Every row gives one point. The points of each table are mixes of a few directions, plus a little noise. How many directions does each table use, and how many do they share? Where both have some left over, give the other angles between the two spaces (their principal angles), to ten degrees, smallest first.
(in the rows, 128 means zero)

First (6 x 3):
[[ 95 132 133]
 [183 104 109]
 [126 182 164]
 [ 94 147 144]
 [191  76  89]
 [ 81 127 130]]
Second, 5 rows:
[[118 110 180]
 [130 132 116]
 [115 102 205]
 [137 145  78]
 [140 150  61]]
Directions: first 2, second 1, shared 0; angles 70

First, 8 rows:
[[153 150 123  80 121 112]
 [123  83  83 197 126 180]
 [ 81 131 187 151 142 107]
 [ 71 141 206 139 145  92]
 [162 126  90 110 118 141]
 [132 126 123 130 127 131]
 [104 149 177 113 135  95]
 [198 116  36 105 107 168]]
Second (7 x 6):
[[139  85  68 185 122 182]
 [116 175 193  66 136  68]
 [127 130 132 124 129 124]
 [125 141 145 112 130 113]
 [136  97  85 170 124 167]
 [136  99  86 167 124 165]
 [117 170 187  72 135  74]]
Directions: first 2, second 1, shared 1

First (10 x 9):
[[132 147 127 126 125 116 119 131 136]
 [137 155 133 137  88 118 119 125 165]
 [140 130 173 131 249  94 103 190  60]
 [137 156 132 134  98 115 117 127 158]
 [130 126 127 140  77 141 135 112 162]
 [100  57  93 113 128 182 171  92  95]
 [131 149 120 125 107 119 122 122 147]
 [129 166 108 112 122 106 115 123 140]
 [107 110  85  96 149 141 144 106  97]
 [138  85 181 167 138 148 136 152 121]]
Second, 9 rows:
[[141 121  99 120  91 149 136 159 124]
 [129 135 158 117 143 176 159 132 120]
 [133 181 188 145 170  84  99 123 149]
 [127  86 100 149  78 124 123 122 142]
 [115 168 206 142 188 105 120  90 145]
 [118 111  85 107 125 139 139 123 107]
 [129 113 177 139 188 141 135 145  97]
 [124 120  69 118  77 113 121 114 143]
 [134 113  69 117  91 120 121 148 122]]
Directions: first 3, second 5, shared 3

First:
[[153  69  91  99  89  93 169 108 160 113 150 161]
 [136 165 140 191 143 125 109 113 159  95 147 113]
 [ 94 139 152  93 123 156  69  99 143 134 150 102]
 [ 79  92 130  83 121 157 142  89 169 173 134 102]
 [180 143  80 158 116 104 149 140 135 138 133 101]
 [ 66 115 156  93 147 175 156 121 121 203 136 135]
 [144 179 165 173 164 116  86 186  48  68  70 149]
 [165 156 141 174 137 105 132 159  86  92 158 194]
 [144 158  91 114 135 151 130 159  96 206  97  54]
 [118  62 133 105 106  95 139 103 161  56 107 169]]
Second:
[[119 126 127 118 128 133 132 124 133 137 129 136]
 [126 115 133 116 120 132 121 123 130 131 135 106]
 [169 203  65 118 118 124  78 141 121 147 131 113]
 [135  59 211 217 153  93 180 144 111  33 106 133]
 [101 139 134 163 165 121 185 138 128 121 103 229]
 [175 188 100 178 142 101 113 157 109  95 111 146]
 [112 149  93  71 116 152 108 114 142 186 141 127]
 [ 83  58 192 156 150 125 195 121 132 100 116 171]
 [161 147 106 114 107 126  81 129 124 131 139  69]
 [168 131 118 105  94 129  68 125 123 127 149  32]
 [ 61  91 130  51 122 169 149  93 156 199 145 148]]
Directions: first 6, second 3, shared 2; angles 60

First:
[[161 156 108  79 113  85  65  93 116 173 131  73 104 135 127 112 140 111]
 [151 169 153  99 165  95 138  95 149 137 124 150 141 149  89  66 143 113]
 [105 135 136 144 131 139 140 147 131 136 136 127 103 126 150 122 143  99]
 [145 162 130 136 122 129 115 118 135 150 150 118 144 114 109 120 137  96]
 [126  81  96  85 107 103  87 125  99 128  99  85  84 145 168 155 115 173]
 [ 82  65 126 139 131 146 161 166 117  88 100 146  95 142 176 155 115 170]
 [ 90 132 144 240 112 218 187 186 144 105 174 170 176  73 126 177 124  87]
 [164 125 131 103 143 109 131  95 133 106 111 153 178 138  78 117 107 175]]
Second (8 x 18):
[[ 87  92  89 126 119 159 152 182 123 132 134 124  87 137 127 162 170 100]
 [227 230 206 117 158  57  81   7 150 137 127 141 225 114  89  37  65 158]
 [142 151 127 117 137 122 130 118 137 141 137 133 139 132  95 110 145 107]
 [109  97 128 143 116 137 126 142 115 111 117 122 112 123 171 152 107 155]
 [123 116 133 136 123 129 124 129 122 119 121 125 125 124 151 137 111 146]
 [110  90 140 152 112 133 118 134 109 100 108 119 115 118 197 157  81 180]
 [117 135  96 109 135 143 150 156 139 151 146 133 113 141  76 127 188  72]
 [108 114 105 124 125 144 142 156 128 134 134 127 108 134 118 143 157 106]]
Directions: first 4, second 2, shared 1; angles 60
